Every row gives one point. Each copy is the shape, with its points in the same order, stretched, turned, moved and blurred by noise. Some copies are also mirrored. Which?
In the rows, zero is written as 128.

Shape (7 x 3)
[[131  96 146]
 [151 149  44]
 [151 133 217]
 [ 82 132 142]
 [129 144 145]
 [168 158  87]
 [123 123 124]]
Copy 1 (7 x 3)
[[142  87 150]
 [135 162  65]
 [185 110 218]
 [ 87 132 166]
 [137 133 165]
 [168 165  96]
 [133 123 139]]
Copy 1 is: only turned
Copy 2 (7 x 3)
[[129  96 143]
 [174 167  60]
 [ 55  54 132]
 [ 97 148 158]
 [ 96 119 117]
 [138 133  54]
 [126 125 128]]
Copy 2 is: mirrored

Shape (7 x 4)
[[120 163 187 149]
 [130 165 162 106]
 [144  75  96 135]
 [156 171 100 120]
 [154 144 100 145]
 [ 23 177 114 127]
 [154 100  90 135]]
Copy 1 (7 x 4)
[[110 164 144 188]
 [115 130 122 167]
 [134 150 147  63]
 [140 151  78 129]
 [137 171 101 116]
 [ 11 182  80 149]
 [136 151 119  80]]
Copy 1 is: mirrored
Copy 2 (7 x 4)
[[125 155 162 141]
 [139 162 141 103]
 [148  54 109  90]
 [168 134  83 114]
 [164 106  88 129]
 [ 39 149  87 110]
 [161  73  91 102]]
Copy 2 is: only turned
Copy 3 (7 x 4)
[[162 152 132 158]
 [142 150 136 112]
 [107  41 121 126]
 [ 81 128 159 113]
 [ 86 101 146 137]
 [ 89 169  34 128]
 [ 91  59 132 127]]
Copy 3 is: mirrored

Shape (11 x 6)
[[168  72 186 132  98 107]
 [182 123 141 162 125  90]
 [182 169  84 138  78 167]
 [ 89 121 154 150 124 145]
 [ 90 147 126 161 134  87]
 [120 161 163 164  76  72]
 [151 160 119 114 160 153]
 [120  73  97  66 154 100]
 [121  76  99 105 130 158]
 [103  67  97 160 154 134]
 [178 131 152 119  99 160]]
Copy 1 (11 x 6)
[[133  72 149 181  90 130]
 [180 126 132 185  69 125]
 [169 128  31 113  78 148]
 [100 143 137 126 138 146]
 [144 165 166 105 102 128]
 [124 121 147 115  57  76]
 [184 162  87 142 156 124]
 [205 101 166  94 159 169]
 [152 109 115 113 155 198]
 [150 142 153 136 132 218]
 [140 101  73 166 119 126]]
Copy 1 is: mirrored
Copy 2 (11 x 6)
[[162 165 173  92 124 177]
 [170 165 137 136 167 156]
 [119 147 119 199  95 143]
 [112 121 187 124 160 135]
 [110 148 166 134 208 104]
 [126 205 201 158 179 109]
 [163  92 117 154 126 108]
 [104 119  85  51 129 111]
 [100  88 117  87 106 149]
 [100  85 122  97 161 181]
 [151 131 146 147 101 153]]
Copy 2 is: mirrored
Copy 3 (11 x 6)
[[119  92 207 118 128  72]
 [162 128 196 170 125  94]
 [116 223 169 140 134 171]
 [112  77 154 144 114 166]
 [128  95 128 191 104 136]
 [104 122 159 173  53  96]
 [176 152 141 126 123 164]
 [139 107 115 120 192  99]
 [105 111 146 116 198 148]
 [109  72 153 162 210 150]
 [137 157 193 105 110 135]]
Copy 3 is: mirrored
Copy 4 (11 x 6)
[[118  55 191 140  58 109]
 [153  97 177 187 108  92]
 [236 156 121 171  70 140]
 [151  93 153 109 149 162]
 [135 107 129 136 183 109]
 [169  79 128 116 137  52]
 [163 182 175 148 119 144]
 [ 42 150 127 159 104 156]
 [110 128 132 160  95 201]
 [103  96 134 190 146 193]
 [181 125 172 140  56 138]]
Copy 4 is: mirrored
